Each row of a before or after table is a point. One or more steps were done to the points. Then noise was added and the rows were shuffled. The steps act on how far a point lies along the listed directions, d1 being the first. What was done? A step turns or swaps two directions, mirrors them in a line or flattens them onto one, adds a multiple of one to another, or multiplies one. Angles are multiples of 10 degrees, from the lower direction toward the higher: turns from -170 to 170, lines from 10 to 170 but not 90. Use the fewest steps. Two steps may share a direction if one is a turn and the other turns, adds or multiplies; they go together, in the order done. Otherwise the lowest direction goes first.

Directions:
(1): [-1.8 -3.4]
(2): [ 3.4 -1.8]
Before (14 x 2):
[[-5.9  0.7]
 [ 3.6 -2.0]
 [ 4.1  4.7]
 [ 3.0  0.4]
 [ 5.2  0.3]
 [-0.7  0.3]
 [ 4.8 -0.5]
 [ 1.0 -1.4]
 [ 2.2  1.7]
 [ 4.5  0.9]
 [-1.8 -2.0]
 [-1.0 -0.7]
 [ 1.7  2.6]
 [-2.3 -0.3]]
After (14 x 2):
[[ 0.8 -2.3]
 [ 1.1  2.4]
 [-0.3 -1.5]
 [-0.4  4.6]
 [-1.8  0.5]
 [-2.7  2.8]
 [-0.5  3.1]
 [-0.9  5.1]
 [ 2.5 -5.6]
 [-1.9  4.5]
 [ 0.5 -0.7]
 [ 3.3  5.1]
 [-1.2 -2.4]
 [ 2.2  2.4]]
Steps: mirror d1 and d2 in the line at 170 degrees

Directions:
(1): [-0.5 -5.0 -0.4  2.3  3.3 -1.5]
(2): [-1.7 -0.6 -4.0  3.5 -3.2  1.7]
(3): [ 4.2 -2.4 -3.0 -3.1 -1.5 -0.4]
Before (11 x 6):
[[-5.2  2.4  2.7  4.7  0.6 -0.1]
 [ 0.3 -0.9 -4.6  2.7 -4.8  3.1]
 [-0.1  0.0 -1.5 -0.5  1.6 -1.0]
 [-2.2 -2.1 -4.1  3.7 -1.5  1.0]
 [ 0.5  6.1  1.9 -5.1 -2.8  1.3]
 [-0.8 -1.4 -2.1  0.1  1.2  0.6]
 [-1.1 -0.3 -6.4  1.4 -3.0  2.4]
 [ 2.0 -4.0 -2.3 -2.5  1.9 -0.5]
 [ 1.4  3.4  3.5 -4.3 -1.7  1.2]
 [ 2.0 -1.3 -1.5  2.7 -3.7  1.6]
 [ 0.5 -4.7  2.2  3.0  3.9 -2.1]]
After (11 x 6):
[[-0.4  0.0 -1.9  0.3  1.2 -0.8]
 [ 0.2  4.1 -4.2 -2.0 -4.1  2.5]
 [ 1.0 -4.4 -4.5 -0.9  0.3  0.3]
 [ 2.7  1.3 -0.1  1.1 -4.1  2.0]
 [ 1.4  3.2 -2.3 -1.1 -5.8  3.4]
 [ 1.6  2.6  4.6 -6.2  2.0 -1.4]
 [-1.2  1.6 -3.3  1.5 -3.9  1.8]
 [ 1.8 -0.1  4.8 -4.3  2.3 -0.1]
 [-5.2  3.6  2.8  4.1 -0.6  0.3]
 [-1.2 -0.3 -2.6 -0.1 -0.2  0.9]
 [-0.8 -4.6 -1.3  5.9  0.5 -0.6]]
Steps: turn d1 and d2 by 50 degrees

Directions:
(1): [-3.7  0.3 -0.2  3.5 -1.8 -0.4 -6.6  0.6 -2.0 -1.2  1.2]
(2): [-4.5 -2.4 -2.0 -4.0 -0.2  3.7 -1.1 -1.8  4.1  0.3  0.9]
(3): [ 2.9 -0.8  4.2 -1.1  2.6  5.3 -2.4  0.0 -2.1  0.9  2.7]
(4): [-2.4 -3.3  0.9 -2.3 -0.3 -2.3  2.2 -3.4 -5.4 -1.4  2.2]
Before (10 x 11):
[[ 2.4  0.0  5.6  1.6  1.0  0.6 -2.2 -0.2 -6.2 -1.1  3.6]
 [-2.5  0.3 -1.5  0.2 -1.6 -1.3 -2.1  1.1 -3.0 -1.3  2.8]
 [ 8.5  4.2  3.2  0.9  1.9  0.2  1.9  2.9  1.2  1.6 -1.3]
 [ 4.9  3.7  2.2  2.8  1.9  1.8  2.2  1.0 -0.6  0.5 -1.6]
 [ 1.8  1.1 -0.5  1.3  3.3  4.0  1.8  2.3  7.0  2.0 -2.3]
 [-2.9  1.1 -4.5 -0.3 -2.1 -7.2  7.7 -1.7  0.5 -1.8 -2.6]
 [ 4.7 -0.8  1.9 -0.1  0.0 -0.8  4.0 -1.7 -3.2  0.0  1.3]
 [-1.4  2.7 -0.4  2.5 -4.0  2.6 -5.2  1.8  2.6 -1.0 -0.3]
 [ 2.3  0.1  1.7 -0.9  0.7 -0.3  3.1 -0.3 -1.2  0.4 -0.9]
 [ 2.0 -2.8  2.5 -5.2  0.9  1.1  4.5 -1.3 -0.2  1.5  1.1]]
After (10 x 11):
[[-6.9  2.4 -5.7  3.4 -3.8 -5.5 -0.9  0.2  2.1 -2.4 -2.2]
 [-0.5  1.5 -0.8  0.7 -0.5  1.9 -3.7  2.4 -1.2 -0.5  2.8]
 [ 4.7  3.7  1.9  1.2 -1.6  4.4 -1.1  2.6  2.8  0.4 -0.8]
 [-2.2 -1.7 -0.4 -2.1 -0.8 -0.5  2.2 -2.0 -0.5 -0.5 -0.2]
 [-1.9 -3.2  3.5 -3.8  1.1  5.0 -2.4 -2.5 -1.5 -0.7  4.6]
 [ 3.6  0.3 -0.1  0.7  3.4 -0.9  7.9  0.9  2.8  1.1 -2.8]
 [-1.5 -0.5 -0.8 -3.7  1.3  3.6  4.4 -3.0  2.5  0.2 -0.4]
 [-0.4 -1.8 -0.9 -7.4  0.6  1.3  5.3 -2.5  4.8  1.1  0.2]
 [-2.9 -3.4 -1.1 -2.5 -1.9  0.3  1.5 -4.0 -0.6 -0.8  2.2]
 [-1.0 -2.8  1.3 -2.3 -1.6 -4.4  3.5 -1.9 -3.9 -0.4  0.9]]
Steps: turn d1 and d3 by 40 degrees; turn d1 and d4 by -50 degrees; multiply d2 by -1

Directions:
(1): [ 2.1  1.1  1.1 -5.1  5.6 -3.7  0.3 -3.8 -2.9  0.6  2.2 -2.4  0.7 -3.1
  3.0 -1.3 -0.9  0.1]
(2): [ 0.0  1.6 -1.0 -4.0 -0.7  1.0  5.8  1.6  0.0  0.6 -4.7  1.0  2.8  0.0
  3.5  5.3  1.2 -1.7]
(3): [ 0.4  2.3  3.9 -0.8 -4.4  2.8 -2.2 -2.9 -1.5 -0.2  0.7  0.3 -5.0  0.0
  4.3  3.3 -3.6  1.2]
(4): [-1.6  5.5 -1.9  1.0  0.5 -3.5 -0.1  2.7 -1.2 -3.4  2.4 -2.8 -1.8  3.4
  1.4  2.2  3.9  3.7]
(5): [ 4.3 -0.5  3.4 -5.8 -0.9 -0.7 -0.9  2.3 -0.2  1.5  2.2  3.6 -1.1  4.0
 -4.0  0.6  2.7  0.3]
Before (9 x 18):
[[-3.3  2.4 -4.3  2.9  0.6 -2.0  2.4  2.0  1.7 -0.9 -1.1 -2.1  3.9 -1.0
   1.7 -1.0  0.9  0.3]
 [-1.5  3.3  0.2 -2.7  1.4  0.8  0.7 -6.1 -3.4 -0.8 -0.7 -2.7 -1.1 -3.7
  10.0  3.2 -1.2  0.2]
 [-1.3  4.7 -1.2 -1.1  1.5 -0.7  1.5 -2.0 -1.1 -1.5  1.9 -2.9 -0.9  0.6
   3.6  2.3  0.0  2.6]
 [ 0.1  2.4 -0.5 -3.8  6.3 -3.1  0.3 -4.8 -2.7  0.3  2.2 -5.4  0.7 -3.4
   3.4 -1.2 -1.7  0.0]
 [ 0.8  0.7 -2.7 -0.3  0.3  0.0  2.8  5.2 -1.1 -0.3 -1.3  1.7  2.1  2.9
  -4.1 -0.3  4.9 -0.6]
 [-0.6 -0.5  0.1 -1.1  2.7  0.6  1.6 -4.0 -0.6  0.4  1.6 -3.4 -0.6 -5.3
   3.8 -1.3 -6.1 -1.1]
 [-0.8 -0.4 -4.0  3.7 -0.1 -1.6 -0.1  3.3  1.8 -2.2  2.1 -0.6  2.2  3.2
  -2.4 -2.1  5.2  2.9]
 [-0.8  0.8 -2.5  3.6 -2.7 -1.2 -1.6  3.0  1.9 -1.3  0.8  1.0 -0.7  4.5
  -5.1 -1.6  3.6  0.4]
 [ 1.2 -0.4  0.5 -5.6  4.2 -2.0  1.1 -5.9 -3.4  2.2 -0.7 -2.9 -0.3 -5.4
   6.4  0.9 -3.8 -2.2]]
After (9 x 18):
[[ 1.6 -2.0 -1.7 -0.4 -0.1  1.7  2.6  3.8 -0.3  1.4 -2.7  3.3  2.9  1.3
  -5.0 -1.5  3.1 -2.3]
 [-0.7  1.8 -3.1  0.7 -3.0 -0.4  2.3  4.0  1.9 -0.8 -2.5  2.0  1.3  4.5
  -2.7  2.0  4.2 -0.9]
 [-0.7 -0.8 -4.4  0.6 -0.6  0.1  4.4  4.0  2.1 -0.7 -2.0  0.8  4.8  2.3
  -0.1  1.4  5.2  0.2]
 [-1.3  1.0 -0.3  0.3  3.1 -1.1 -0.1 -3.3 -1.0 -0.9  3.9 -4.8 -2.1 -3.9
   3.4 -2.1 -4.9  0.7]
 [ 1.3 -1.3  1.1 -3.1  4.9 -2.8 -2.6 -6.9 -3.6  1.5  2.2 -3.6 -2.5 -5.3
   4.2 -2.3 -4.3 -1.1]
 [-0.2  1.5 -0.2 -3.1  0.7  2.0  3.6 -3.3 -0.3  1.1 -1.4 -0.8  1.2 -1.7
   4.1  2.5 -2.1 -0.4]
 [-0.6 -0.2  1.5 -2.1  1.4  2.5 -0.8 -8.3 -2.8  0.8 -0.5 -1.7 -0.8 -5.5
   8.5  0.4 -3.9 -1.3]
 [-2.6 -0.4 -3.5  2.0  0.5 -0.1  3.3  0.9  2.3  0.9 -2.7 -0.7  5.3 -2.7
   1.3 -1.6 -1.1 -1.6]
 [ 0.1  2.4 -0.5 -4.4  6.1 -2.7  1.2 -4.9 -2.5  0.6  1.1 -4.9  1.3 -3.6
   3.8 -0.3 -1.8 -0.6]]
Steps: turn d2 and d4 by -90 degrees

Directions:
(1): [ 1.5  2.1  2.2 -1.3  1.0  1.5  3.9 -2.5  0.0 -2.4  0.9  3.0 -0.6 -3.5
 -3.1 -1.0  2.3  2.6  4.2 -2.6 -4.3 -3.2  1.8 -1.5  1.3  0.7  6.5  1.1
 -4.4 -2.0  2.4  3.6]
(2): [-1.2 -2.8  1.7  2.1 -3.6  2.3  2.7 -1.1  5.0 -0.9  5.1  0.4  2.9 -0.3
 -4.0  3.9 -4.8  3.0 -1.7  1.2 -3.3 -3.7  0.3  1.7 -1.7  0.8 -0.9 -1.4
  2.8 -2.6 -2.2 -3.3]
(3): [ 0.6 -2.1 -3.5 -4.0 -5.1  0.7 -1.3 -4.8  1.1 -3.2  0.1  5.1 -0.9 -0.9
  2.9  0.7  1.9  1.2 -0.7  0.5  3.3  1.2 -1.0 -2.0 -7.8 -3.2  0.9  1.5
 -0.4 -1.3 -2.0  1.2]
Before (9 x 32):
[[ 0.2 -1.1  2.9 -3.1 -3.0  2.6  6.4 -7.1  5.0 -5.3  4.8  6.1 -0.3 -5.5
  -6.4  3.2  1.3  5.9  5.4 -1.7 -3.9 -5.6  2.2 -1.4 -3.8 -0.8  8.2  1.6
  -4.9 -4.8  1.0  3.3]
 [-1.5 -2.0  2.4  4.4 -1.1  0.6 -0.5  2.3  1.4  1.7  2.2 -4.6  1.2  1.9
  -2.1  0.8 -5.8  0.6 -1.4  0.1 -0.8 -2.1 -0.9  1.9  4.4  2.9 -2.5 -1.8
   3.9 -0.4 -1.0 -1.8]
 [-2.0 -2.8  1.7  2.4 -0.3  0.7  1.3 -0.3  2.2  0.6  2.5 -1.7  5.3 -0.1
  -2.3  4.1 -2.7  0.9 -0.6  1.2 -3.6 -1.0  0.6  0.3  0.1  1.4 -3.6  0.8
   1.3 -1.2 -0.6 -2.1]
 [ 0.3  0.5 -0.2 -1.7 -1.1 -0.1 -0.7 -4.1  0.9 -2.9  0.7  4.1 -1.5 -2.4
   0.4 -1.7  0.4  2.2  2.6 -1.4 -0.2 -0.3  0.3 -3.3 -3.0 -1.3  3.9  0.2
  -1.7 -0.1 -0.2  1.8]
 [-4.2 -2.3  3.3  5.8  0.7  1.3  3.0  5.9  5.7  1.9  6.6 -3.8  3.6  2.5
  -4.8  3.6 -7.6  1.6 -1.3  1.2 -2.6 -5.2  2.1  5.2  2.1  5.9 -5.9 -2.3
   6.1 -1.3 -3.6 -6.1]
 [-2.8 -2.8  0.9  2.0 -2.7  0.2 -0.6  0.5  2.4  0.9  5.8 -0.4  1.5  3.0
  -1.3  1.5 -4.4  2.9 -4.3  3.2 -1.5 -1.2 -1.2  1.0 -1.0 -0.7 -4.1 -2.9
   4.5 -2.8 -2.2 -5.2]
 [-1.1 -0.4 -3.2 -2.3 -3.1  1.1 -2.5 -2.5  0.3 -2.3 -0.7  4.9 -1.5  0.7
   3.2 -0.3  3.6 -1.3 -0.6  1.7  3.8  2.7 -1.5 -3.3 -7.5 -2.3  0.9  0.3
  -1.5  0.5 -0.6  2.0]
 [-0.6 -2.1  0.6  0.5 -2.8  0.1 -0.1 -1.6  1.4 -1.0  1.2  0.5  1.9  1.1
  -0.6  2.9 -2.9  1.7 -1.3 -0.4 -1.5 -1.5 -1.1  0.5 -2.3  1.0  0.6 -0.8
   0.7 -0.1 -0.7  0.3]
 [ 0.8  2.8  0.0  0.9  5.8 -1.6 -1.3  3.7 -2.7  1.5 -4.6 -3.5 -1.6  1.3
  -0.9 -1.3  1.0 -3.8  0.5 -2.3  0.7  1.5  0.0 -0.6  6.1  0.7 -1.1 -0.7
  -2.9  3.4  1.1  1.4]]
After (9 x 32):
[[-1.8 -3.2  1.0  2.0 -1.0  0.7  0.9 -0.2  2.4  0.7  2.4 -1.4  5.3  0.2
  -2.0  4.3 -2.3  1.1 -0.6  1.6 -3.1 -0.7  0.5  0.5 -1.0  0.7 -3.8  0.9
   1.9 -1.3 -1.0 -2.3]
 [-0.1 -1.1  2.4 -3.5 -3.6  2.5  6.0 -7.1  5.4 -5.7  4.7  6.5 -0.6 -5.0
  -5.9  3.3  1.2  5.7  4.9 -1.3 -3.0 -4.7  1.8 -1.6 -5.5 -1.6  8.2  1.5
  -4.6 -4.9  0.4  3.6]
 [-4.0 -3.7  1.3  4.3 -1.7  1.5  1.9  4.8  5.8  1.2  6.5 -2.7  3.0  2.8
  -2.8  3.9 -6.9  1.7 -2.6  1.8  0.0 -4.1  1.5  5.1 -1.2  4.4 -6.6 -1.9
   6.9 -1.4 -4.8 -6.3]
 [-1.3  1.9 -0.4 -0.2  0.9  0.9 -0.6  0.0 -0.5 -1.5 -0.5  2.5 -0.8  0.0
   0.0 -1.0  3.6 -1.4  1.7  0.2 -0.5  0.7 -0.2 -2.7 -2.0 -0.3  2.6 -0.4
  -2.8  0.5  2.1  2.6]
 [ 0.7  1.3 -2.1 -0.1  3.8 -1.4 -2.5  2.0 -2.6  1.0 -4.9 -2.2 -1.6  1.7
   1.1 -0.5  1.2 -3.6 -1.1 -1.2  2.9  2.3 -0.7 -1.2  2.9 -1.1 -2.4 -0.4
  -2.2  3.3 -0.6  1.0]
 [-2.3 -2.6  1.9  2.9 -1.6  0.2 -0.1  1.1  2.2  1.2  5.9 -0.9  1.7  2.8
  -2.1  1.2 -4.8  3.5 -3.4  2.6 -2.5 -1.6 -0.6  1.2  0.6  0.4 -3.5 -3.2
   4.1 -3.3 -1.4 -5.1]
 [-0.7 -1.9  1.4  0.7 -2.4  0.5  0.1 -1.3  1.2 -0.6  1.2 -0.3  2.0  0.9
  -1.1  2.9 -3.2  1.6 -0.9 -0.4 -2.6 -1.8 -1.0  0.7 -1.1  1.4  1.2 -0.9
   0.6  0.1 -0.2  0.4]
 [ 0.7  1.2  0.7 -1.4 -0.1 -0.1  0.0 -3.5  0.4 -3.1  0.6  3.8 -1.4 -2.2
  -0.7 -1.8  0.6  2.1  2.5 -1.5 -1.1 -0.7  0.4 -3.2 -1.7 -1.2  4.2  0.4
  -2.0  0.1  0.3  2.1]
 [-1.3 -2.7  1.2  3.6 -2.6  0.5 -1.4  1.6  1.8  1.3  2.0 -3.8  1.0  2.2
  -1.0  0.8 -5.7  0.1 -2.2  0.2  0.5 -1.0 -1.5  1.7  2.0  2.1 -3.3 -1.4
   4.4 -0.6 -1.6 -2.1]]
Steps: flatten d1 and d3 onto the line at 30 degrees
